Each row is a point. Examples show where two turns around zero, p and q, send a point. Write where each new point lands after one turn and then the other. Backwards means that the second turn is done in reverse. Each puzzle has new turns, and all numbers are rounded.

Turn p:
[ 17 -37   0] -> [ 12 -31  24]
[-35 -39  20] -> [-43 -27  23]
[11 62  9] -> [ 13  59 -19]
[  7  14 -29] -> [ 18  -1 -28]
Turn q:
[-7 23 16] -> [-6 23 16]
[-14  -6  43] -> [ 5 -2 45]
[-16  -9 -56] -> [-33 -21 -44]
[ 71 -34 -29] -> [ 61 -23 -53]
[-14   8   1] -> [-14   5   6]
[-19  18  26] -> [-11  18  30]
Where do these land?
p, then q: [ 11  25 -10] -> [  4  18 -23]
p, then q: [ 12 -39  -2] -> [ 24 -28  18]
q, then p: [-27 -56  -4] -> [-20 -48  34]
q, then p: [ 11  19 -31] -> [  7  -3 -37]
p, then q: [-7 50 46] -> [-27  61  13]

Turn p:
[-21   6 -11 -12  35 -30] -> [-36  15   0 -25  22 -15]
[ 42   3  38  36 -22 -30] -> [ 58  26  37   4  -5 -22]
[ 33 -36 -10  40  43  -6] -> [ 22  20 -13  30  60 -21]
[-40  28  38 -37 -49  61] -> [-10 -46  23  -8 -59  71]
[-26  26 -30   6  -3 -10] -> [-36  23  -9   3 -22  -5]
[ 15  -6 -42 -32  33  17] -> [-13  -8 -59 -14  22   3]
[ -4 -22  16  -1 -36  -2] -> [ 13 -29  21  11 -18 -12]
Turn q:
[ -4  48 -40 -24  14 -24] -> [ 13  63  -8 -30   1  -9]
[  4 -72  10 -20   5  43] -> [ 17 -73 -36   8  26   4]
[ 25 -35  13   7 -47  42] -> [ -2 -59 -21  21 -37 -16]
[ 10  22  17  -7  13 -39] -> [  8  21  42 -16   7  -8]
[-26  18  -9  21 -12 -41] -> [-41  34  17  -2   5 -10]
[  7  28 -15  38  43 -36] -> [ 7 57 30 31 22  5]
[-15  -8  23 -14 -15  55] -> [  0 -42 -25 -11 -24  34]
Where do these land?
q, then p: [ 11  13 -24  47 -43 -11] -> [-20  28  37  21 -40 -22]
p, then q backwards: [-40  -8 -19 -27 -34  61] -> [-23 -18  32  30 -33  62]
p, then q: [ 42 -14 -23 -19  55  -1] -> [ 45  43 -23  -3  38  -5]
p, then q: [-14  37 -25  22 -13  48] -> [-24  10 -38  24 -47  16]
p, then q backwards: [  4 -10  33 -31  -1 -48] -> [ 13  -4  24 -45 -13 -38]
p, then q: [-49 -13 -21 -14  34 -28] -> [-34  14   0 -28  46  31]
q, then p: [ 38 -24  44  13  13  -6] -> [ 41 -11  33  14  34  -7]
q, then p backwards: [  7  18  36  10 -11 -16] -> [-26   8  29   4 -20 -11]
